Each row is a point. To make a cloud, some directions were put in groups of two or more. Within a group, all points are equally far from the middle, so they leave a hole (a ring in 2 directions, a hollow ball in 3). The other directions are filled evenly. Then the cloud was stretched, turned, moved and blurred a little. How many holes are there, and how many directions does each take, smallest first?

Cloud (14 x 2)
[[-13 -26]
 [-47  14]
 [-48  20]
 [ 15  21]
 [-44  31]
 [-16 -25]
 [-42  34]
 [ 27 -22]
 [  1  33]
 [ 10 -31]
 [ -4 -30]
 [ 25   9]
 [-36  38]
 [ 23 -26]]
Holes: 1 (2)

Cloud (20 x 3)
[[-23  17   7]
 [ 51  14 -19]
 [-14 -40 -20]
 [  9 -42 -33]
 [ 34 -34  -3]
 [ 26  33 -38]
 [ 41 -16 -35]
 [ -9 -24 -47]
 [ 45   3  12]
 [-29 -22 -20]
 [ -2 -31 -44]
 [ 47  19 -28]
 [ 17  46  -4]
 [-28  13 -25]
 [-14  36  -9]
 [ 22 -23  21]
 [  4  22 -48]
 [  2 -43   0]
 [ 27  39  10]
 [ 22  44 -22]]
Holes: 1 (3)

Cloud (19 x 3)
[[ 26  69  -9]
 [  9  12  58]
 [ 15 -36  18]
 [ 34  25  44]
 [  5 -58   2]
 [-38 -15  14]
 [-52 -19 -10]
 [-52  21  -3]
 [-10 -33   0]
 [ 10  12 -55]
 [ 33 -21  28]
 [ 22 -23  22]
 [  5 -21  -7]
 [-25  13 -38]
 [ -1  -4  10]
 [-11 -27  11]
 [  4  10 -11]
 [-55  19 -45]
 [-26  12  24]]
Holes: 0

Cloud (28 x 4)
[[  8  25  20  25]
 [ -6  37  61 -31]
 [ 34 -17   8 -12]
 [-35  14   9 -44]
 [ 48  37   6  -6]
 [ 53  55  21 -12]
 [ 28 -57 -18 -20]
 [ 23   7   5 -35]
 [ 23 -47  27 -13]
 [ 60  43  32 -14]
 [ 19  -3  40 -40]
 [ 22  29  22 -25]
 [-28  23  36 -25]
 [ 50 -13  55  -2]
 [ -9  35  14  10]
 [ -8  53  -6 -12]
 [-38 -11 -30  -5]
 [ 36  19 -18  13]
 [-39  11  25   5]
 [-10  27 -31  13]
 [ 16   3  32  29]
 [  6   6 -32  28]
 [ 17  22 -27 -13]
 [-49  -8  20  24]
 [ 25  28  -5 -23]
 [ 26  20  27  10]
 [-33 -26  29  -3]
 [-63  12  -9 -27]]
Holes: 0

Cloud (54 x 6)
[[-28  17 -35 -28  23  16]
 [ 10  16  15  10 -79  13]
 [ 22  17 -15  39 -65  -5]
 [ 52 -19  20   4  -3 -21]
 [ 56 -32  13   5  34  16]
 [ 60 -39  -5  11 -13  14]
 [-52   7 -12  18 -21 -16]
 [-14  10 -42   3 -13  35]
 [ 28 -26 -29  16 -17 -17]
 [ 27 -46 -13  15  -4  15]
 [ 66   4  -5 -20  -4 -14]
 [-39  -7 -27  -7 -44 -13]
 [  0   9  37  -8  25  12]
 [ 74 -20 -13   1  16  10]
 [-30   4 -14 -10 -63 -12]
 [-19  27   4  21  -7 -11]
 [-42 -28  38  24 -24  -2]
 [  0 -37   4  10 -47  37]
 [  3  -7 -16 -42  41  -9]
 [ 48 -12  -7 -49   5  31]
 [ 75  -4 -28 -12   6   2]
 [-13  13 -21  -7 -75  -4]
 [ -1 -37  46   3 -10 -20]
 [ 23  26 -25  13  23   3]
 [ 26  -8  -9 -22  22 -27]
 [ 29   0 -16  16 -82   3]
 [ 32  -3 -15 -10  26  50]
 [-40   8 -11  12 -41 -29]
 [ 54 -24  14   0  40  27]
 [ 47  28  -9 -26   1 -10]
 [ 28  29 -33  25 -27  19]
 [ 14  29  22  19 -19   6]
 [-39  20  17  -7   6  -2]
 [ 37  27  -4  10  17  -3]
 [-29   4 -24 -23  25  38]
 [  6 -52  40 -34  38  28]
 [  0  32   6  -5 -65   6]
 [ -7 -37  37 -33  47   2]
 [ -9 -19  47  11 -59  -4]
 [ 39 -40  28  -4 -46  20]
 [ -1  28  28  -3 -41   9]
 [ 11 -43  41 -39  37  30]
 [-23 -23  17   2 -24 -33]
 [ 69  27 -22 -14 -10  15]
 [ 50 -20  24 -23 -29  -7]
 [ 43  24  16  -7 -23  29]
 [ 31  -6 -29  -7  52  20]
 [ 50  -4  27 -17  11  39]
 [-22 -62  30 -13  -4  24]
 [ 46 -45   3 -18  32  40]
 [ 39 -30  46  -6  -5  -9]
 [-46   0 -28 -12 -44   5]
 [-32 -18 -13  26 -18 -18]
 [-35   9   7 -38  22  20]]
Holes: 2 (2, 4)
